Every row gives one point. Each copy is the shape, with its points in the same order, turned, moved and blurred by noise. Is it also mirrored, or only turned?
(in the rows, 128 means zero)

Shape (6 x 3)
[[111  84  78]
 [150 140 141]
 [ 89 130 195]
 [156 116 135]
 [135 152 125]
 [141 150 148]]
Copy 1 (6 x 3)
[[129  67  95]
 [144 134 146]
 [ 89 113 202]
 [156 117 141]
 [125 139 127]
 [130 143 149]]
Copy 1 is: only turned
Copy 2 (6 x 3)
[[ 77 102 132]
 [146 160 146]
 [191 122  87]
 [135 142 158]
 [131 164 128]
 [152 161 132]]
Copy 2 is: mirrored
Copy 3 (6 x 3)
[[150 119  56]
 [152 117 146]
 [127  44 153]
 [172 119 130]
 [127 129 133]
 [144 115 155]]
Copy 3 is: only turned

Shape (9 x 4)
[[121  69 142 133]
 [ 89 142 112  94]
 [133 131 108 134]
 [106 167 127 120]
 [138 120 189  89]
 [101 133 107 147]
 [163 115  81 159]
 [ 85 147 125 136]
 [170 157 172 106]]
Copy 1 (9 x 4)
[[105 162 113  78]
 [128  87 148 113]
 [136 135 111 134]
 [127 113 156 152]
 [144 171 187  92]
 [106 115 115 137]
 [145 147  66 141]
 [ 97 110 145 140]
 [172 176 171 139]]
Copy 1 is: mirrored
Copy 2 (9 x 4)
[[162  91 134  80]
 [ 93 153 160  76]
 [124 149 115 107]
 [108 165 161 114]
 [112  83 177 127]
 [139 171 137  89]
 [131 147  68 116]
 [131 169 161  94]
 [100 108 155 168]]
Copy 2 is: mirrored

Shape (9 x 6)
[[144 147 172 144 113 147]
 [161 165  89 128 152 102]
 [122 140  90 122 142 107]
 [139 145 125 140 153 146]
 [101  94 197 125 154  66]
 [132 139 164 155  97 129]
 [108 101 173  93 137 160]
 [166 100 130 174 112  92]
 [168 160 130 112 107 170]]
Copy 1 (9 x 6)
[[137 187 146 135 132 103]
 [144  98 103 117 140  72]
 [115  96 112 128 138 106]
 [136 147 112 123 159 110]
 [108 123 230 127 169 118]
 [128 173 154 159 124 102]
 [104 169 162  98 140 163]
 [173 118 160 177 131 108]
 [145 177 100 107 104 106]]
Copy 1 is: only turned
Copy 2 (9 x 6)
[[132 137 170 127 149 109]
 [139 183  93 114 152 125]
 [142 146  94 113 127 132]
 [141 137 125 122 164 135]
 [118  89 110 111 129  30]
 [147 138 178 134 127  90]
 [ 93  73 158 111 136 126]
 [137 153 123 185 130  91]
 [111 161 162 120 149 160]]
Copy 2 is: mirrored
Copy 3 (9 x 6)
[[142 143 170 126 158 110]
 [123 169  88 177 128 118]
 [101 148  92 140 111 125]
 [108 134 131 153 146 132]
 [107  94 132 105 126  27]
 [145 142 175 119 123 108]
 [111  94 134  83 172 119]
 [157 112 141 168  87  94]
 [162 160 133 131 163 154]]
Copy 3 is: only turned
Copy 4 (9 x 6)
[[140 122 176 112 131 164]
 [163 197 119 146  92 146]
 [146 162 104 143 103 123]
 [148 166 137 152 138 151]
 [132 109 192 151 113  54]
 [121 111 176 121 118 162]
 [144 116 156 105 187 111]
 [172  96 150 154  85 153]
 [162 151 145  97 144 192]]
Copy 4 is: only turned

Shape (11 x 6)
[[172 137 114 132 178 109]
 [110 105  96 151 151  91]
 [138 116 126 165 104 115]
 [132 150 144 116  96 109]
 [ 99 187 175 124 102 149]
 [110 167 112  90 155 137]
 [161 189 171  85 121 121]
 [172 104 130 123 121 152]
 [169 135  94 137 119 151]
 [169 139 130 155 125  94]
 [ 97  99 181  71 134 110]]
Copy 1 (11 x 6)
[[156 109 138  68 152 151]
 [121 120 114 102 129  87]
 [152 112 137 152 123 115]
 [129 137 178 151 123 142]
 [ 94 125 170 187 154 174]
 [ 81 141 149  99 126 170]
 [126 140 203 127 150 187]
 [152  77 151 122 103 156]
 [162 119 116 123 102 161]
 [173 124 153 122 149 120]
 [ 67  82 206 117 124 126]]
Copy 1 is: only turned
Copy 2 (11 x 6)
[[163 171 173 103 165 125]
 [131 119 151  73 171 131]
 [152 101 145 118 143 169]
 [137 129 116 120  98 140]
 [ 89 136 122 172 107 112]
 [108 189 114 115 143 110]
 [148 178 131 152  95  94]
 [189 154 108 136 150 170]
 [157 170 133 126 152 181]
 [160 132 170 121 121 147]
 [159 112  73 112 140  60]]
Copy 2 is: mirrored
Copy 3 (11 x 6)
[[138 126  94 127 187 124]
 [105  87 111 175 168 114]
 [118 108 142 150 123 149]
 [136 129 119 135  97 112]
 [ 85 157 117 117  68 115]
 [102 135  88 104 134  74]
 [149 183  85  89  94 104]
 [151 100 124  96 140 151]
 [136 113 152  98 148 129]
 [145 142 131 145 148 141]
 [126  84  42 130  77 121]]
Copy 3 is: mirrored
Copy 4 (11 x 6)
[[145 179 164 109 102 120]
 [ 97 121 152 123  73 123]
 [142 115 118 149  94 148]
 [143 127  96 141 135 112]
 [112 146  83 171 183 138]
 [ 94 163 125  97 155 116]
 [163 177 104 140 181  93]
 [177 123 144 109 134 156]
 [160 150 118  97 109 166]
 [160 152 123 145  91 124]
 [118  89 167 143 179  84]]
Copy 4 is: mirrored

Shape (13 x 8)
[[108  46 104 113 156 122 127 138]
 [127 108 143 141 123 162 114  56]
 [115  89 109 145  96 165  72 140]
 [137  83 171  89 147 109 124 150]
 [129  88 109 117 156 162 134  96]
 [132 100 107 159 179 119 119 137]
 [142 206 108 120 108 127 150 144]
 [139 162 126 133  90 124 103 104]
 [ 87  88 111 132 159 137 143  77]
 [106 132 102  61 124 128 118  89]
 [ 95 140 121 171 134 149 130 119]
 [129 111 100 107 127 139 133  82]
 [114  88 116 128  68 131 105 133]]
Copy 1 (13 x 8)
[[ 94  97 119 177 115  69 147 106]
 [ 99 128 159 132 152 114  58 104]
 [121 109 119 205 165 143 111  98]
 [126 102 147 125 124  96 172  66]
 [ 96 123 111 139 122  91  94 109]
 [160 111 124 160 109  83 116 130]
 [153 184 126 107 123 177 144 152]
 [137 150 164 142 136 175 107 118]
 [ 88 142 146 152 128  62  96 130]
 [ 75 181 138 146  99 130 124  90]
 [146 152 142 156 163 107 103 147]
 [ 84 141 135 138 110 122  96 117]
 [ 95 107 152 183 159 155 140 113]]
Copy 1 is: mirrored
Copy 2 (13 x 8)
[[ 85 142 130 195 152 147 102 184]
 [136  93 143 165 159 129 117  86]
 [106 139 141 146 139 136  37 117]
 [116 105 142 143 134 117 120 204]
 [ 94 113 110 173 156 150 122 125]
 [130 156  95 178 113 144 117 150]
 [ 96 154 132  73  83 133 152 100]
 [119 125 161 116  93 118 114  89]
 [114 135 142 195 164 169 142 123]
 [ 70  94 176 144 116 172 137 122]
 [137 169 128 139 142 157 119 100]
 [ 83 110 140 167 134 140 133 109]
 [ 88 146 175 146 140 108  70 129]]
Copy 2 is: mirrored
Copy 3 (13 x 8)
[[ 73  80 168  83 121  90 123 147]
 [ 85 111 151 187  88 117 153 117]
 [130 101 180 143  89 120 105 192]
 [112 117 167  70 121 148 137 105]
 [ 73  94 169 147 140 112 139 135]
 [ 91 138 178 123 141  82  91 134]
 [161 145  84 154 170 142 109 134]
 [147 121 120 173 102 140 108 129]
 [ 48 107 133 137 113  92 142 134]
 [ 76  77 103 145 130 170 115 126]
 [101 160 130 154 121  95 125 164]
 [ 90  75 127 158 126 118 128 122]
 [148  85 138 127  76 121 126 168]]
Copy 3 is: only turned

Shape (12 x 8)
[[ 94 111 122 150 115 139 155  70]
 [140 191 138 136  95 137 140 182]
 [ 87  85 119 138 111 153 105  94]
 [162 112 121 149  86 149 121 148]
 [105 121  86 160  94 114 113  81]
 [117 115 125 164 154 130 202 136]
 [169 123 108 116  42 107 125 160]
 [133  87  84 122 132 151 136  71]
 [116 130 117 151 102 127 102 155]
 [158 156 146 146  99 104 103 157]
 [ 95 141 172 136 152 108 156 147]
 [ 99 116 117 108 147 105 148 168]]
Copy 1 (12 x 8)
[[126 152  60 138 110 155  66 115]
 [127 164 196 159  97 130 100 145]
 [111 127  65 120 142 125  84 155]
 [140 133 143 152 135  93 107 148]
 [126 186  70 129 121  99  74 138]
 [160 146 105 173 131 174 128  93]
 [138 157 143 167  84  52 120 177]
 [179 146  51 124 139 132 102 166]
 [100 158 129 137 139 115 111 145]
 [120 164 167 114 113  89 113 126]
 [105 131 137 130  93 168 129  90]
 [111 140 114 143 101 164 165 144]]
Copy 1 is: only turned
Copy 2 (12 x 8)
[[100 116 130 128 120 158 179  96]
 [183 140 120 164 107  98 132 179]
 [ 72 125 104 114 135 165 164 134]
 [130 129 115 152 131 159  98 153]
 [106 140  93 147 164 151 164  95]
 [182  84 161 113 124 168 168 130]
 [166 167  66 151 108 143  81 132]
 [101 160 145 121 140 196 156 100]
 [136 137  93 130 150 127 129 159]
 [158 149 109 150 145  92  90 152]
 [160  99 141  86 122  99 164 151]
 [174 144 119  77 133 143 155 158]]
Copy 2 is: only turned
Copy 3 (12 x 8)
[[118 186 154 119 144 143 145  89]
 [136  85 154 100  60 122  84 110]
 [145 177 140 112 151 171 146 128]
 [131 144 131 144  65 149 112 141]
 [140 191 163 136 149 122 109 123]
 [ 55 128 121 127 114 138 123  74]
 [134 162 149 117  46 101 111 180]
 [141 193  93 136 142 143 148 106]
 [132 121 150 120 115 145  94 152]
 [143 100 166 142  84 113 108 151]
 [ 91  76 151  97 131 124 144 104]
 [ 94 101 109  89 128 116 117 137]]
Copy 3 is: mirrored

Shape (14 x 9)
[[137 136 142 144 113 112 146  91 143]
 [160 112 133 140  95 137 126 128 168]
 [160 149 153 144 104 103 109 112 138]
 [138 132 123 122 111  92 103 129 134]
 [113 149 134 102 112 124 122  99 146]
 [157 117 111 104 155 116 128 108 143]
 [172 119 172 149 100 157 142 143  84]
 [154 128 137 158 111 136 177 161  90]
 [136 140 153 140 120 173 187 171 106]
 [154 150  95 126 119 133 110 107 140]
 [110  36 120 141 162 137 110 135  78]
 [138 110 139 181 159 172 120 165 101]
 [128 119 108 125 106 121 121  90 136]
 [ 93  71 116 131 165 155 107 128 128]]
Copy 1 (14 x 9)
[[132  93 154 124 123 103 127 132 146]
 [161 123 138 125 128 125 158 155 156]
 [150 122 155 107  85 107 138 139 151]
 [137 131 127 126  85 132 141 118 131]
 [109  97 102 115 112 109 133 132 133]
 [138 132 119 111 145 124 130  94 129]
 [182 131 150 100 125 121  93 191 108]
 [177 137 149 155 136  96  88 171  98]
 [152 136 128 138 156  75 102 198  98]
 [138 139 107 127 123 125 116 117 165]
 [134 135 136 139 165 207 107 145  66]
 [127 180 156 131 152 151  96 189 111]
 [135 100 118 140 125 139 127 120 151]
 [102 136 125 136 170 186 125 149  98]]
Copy 1 is: mirrored
Copy 2 (14 x 9)
[[103 116 134 129 154 109 155 134  91]
 [164  91 122 128 160 107 146 128  99]
 [133 128 144 123 160 133 166 106 109]
 [138 135 111 109 126 127 159 112 111]
 [105 123 113 143 127 107 142 124 132]
 [136 154 103 121 144 117 116 152 101]
 [142  91 192  80 153 122 106 108 104]
 [136 101 184  90 115 106 112 118  60]
 [138  88 202 120 103  93  94 134  85]
 [134 124 102 146 140 141 121 109  96]
 [130  96 109  28 109 150 101 187 105]
 [157  86 175  95 112 171 108 166  88]
 [110 108  93 121 141 120 135 124 102]
 [131  90  99  89 104 143 112 195 119]]
Copy 2 is: mirrored
Copy 3 (14 x 9)
[[122  86 109 139 131 114 111  98 159]
 [ 99  86 134 152 101 113  78 116 127]
 [100  84 140 138 156 127 100  96 138]
 [103  95 129 130 143 128 123 119 105]
 [132 119 118 109 124 142 112 109 138]
 [113 105 104 122 140 109 105 163 135]
 [148  76 192 149 135  67  88 109 139]
 [157  64 174 177 121  82 131 127 144]
 [167  95 193 169  91  90 124 135 167]
 [131 109 111 154 147 138  88 135 120]
 [130 136 123 135 124   7 138 138  84]
 [125 140 176 194 133  52 116 132 131]
 [134 103  93 132 127 116 102 110 116]
 [118 166 113 139 103  55 125 137 108]]
Copy 3 is: mirrored
Copy 4 (14 x 9)
[[144 155 116 139 108 128 140 146 154]
 [163 123 143 148 129 153 149 170 150]
 [149 148 151 140 117 124 118 140 190]
 [129 154 147 125 125 146  92 148 151]
 [110 134 131 130  98 113 126 162 141]
 [163 136 123 105 110 138  99 154 115]
 [171 138 184 143 129 135 174  89 141]
 [160 170 152 138 167 118 169 103 125]
 [147 133 148 141 167  99 189 105 100]
 [154 145 141 160 109 119 101 163 133]
 [142 116 126 124 125 209 105  62  93]
 [172  99 136 160 170 135 127  70 120]
 [140 155 124 148  94 152 117 151 132]
 [133  87 100 136 128 177 104 101  92]]
Copy 4 is: mirrored

Shape (12 x 9)
[[131 140 153  90 152  93 143 138 121]
 [111 155 142  93 143  89 122 143 150]
 [116 104 148 136 144  94 131 143 138]
 [ 96 120 114  88 129 107  92 169  83]
 [118 133 127 117 135 204 103 144 139]
 [116 144 129  94 108 159 134 154 117]
 [124 145 129 187 104 127 153 115 115]
 [230  38 142 145 123 137 102 108 122]
 [108 138 113 142 139 145  76  97  96]
 [109 158 116 169  41 122 133 149 129]
 [141 149 125 146 144 102 123 162 128]
 [100 142  95  92 156  88 139 149 139]]
Copy 1 (12 x 9)
[[114 150 162 112 124 145 110 111  75]
 [114 155 193 111 153 135 106  93  97]
 [146 135 129 132 139 117 121 100  95]
 [125 134 161 110  84 129  45  85  94]
 [111  95 137 114 147 165  63 133 173]
 [104 112 167 131 111 161  78 126 138]
 [129 160 124 130 106 115 139 141 171]
 [183  53  85  93 117 116 128 188  75]
 [106 132 120  51 102 110  72 114 147]
 [160 142 177 153  88  90 108 136 188]
 [149 172 147 113 129 134  92 131 114]
 [141 154 165 104 118 166 109  66  95]]
Copy 1 is: mirrored
Copy 2 (12 x 9)
[[ 86 132 121  93 135  89 128 124 130]
 [ 80 118 148  97 132  88 118 150 146]
 [ 89 120 131 144 153 106 149 137 126]
 [124 154 142  94 129  90 140 186  89]
 [116 111 159 116  69 170 137 145  96]
 [122 131 154 103  77 105 141 133 106]
 [135 156 160 162 123 132 164 105 162]
 [151 121  52 195 141 157  92 104  77]
 [153 146 158 108 139 169 131 160 128]
 [154 153 198 178  91  82 143 133 151]
 [ 85 164 133 141 120 114 128 148 144]
 [ 89 124 119  95 118  84 155 179 157]]
Copy 2 is: mirrored
Copy 3 (12 x 9)
[[140 129 137 115 129  76  99 104 134]
 [133 141 132 128 137  86  91 106 171]
 [103 127 160 119 112 112 121 121 144]
 [160 116 148 133 120 114  59 167 116]
 [123  94  89 163 162 136 152 146 115]
 [145 128  86 114 147 117 100 146 126]
 [120 176 134 106 121 162 153 109  98]
 [150  34 160  65  85 130 210 142 148]
 [177 104 139 154 141 178 122 113 104]
 [130 210  90 110 106 169 140 146 141]
 [138 156 163 127 132 107 134 138 143]
 [119 131 163 115 176 109  75 122 144]]
Copy 3 is: mirrored
Copy 4 (12 x 9)
[[114 147 133  98 157 110 116 141 112]
 [126 161 108  95 161 145 108 140 126]
 [136 120 134 113 139 126 135 127 153]
 [ 89  97  95 100 126 138  69 154 137]
 [ 78 119 129 179 144 199 121 145 114]
 [ 92 121 115 128 122 168 116 150  89]
 [176 106 127 162 106 136 130 113  90]
 [ 52 110 122 192 113  79 170  54 153]
 [118 103 119 178 143 153  61 102 124]
 [165 119  86 132  55 176 126 117  91]
 [142 135  93 143 135 119 121 148 138]
 [132 117  85  87 179 141 113 148 125]]
Copy 4 is: mirrored
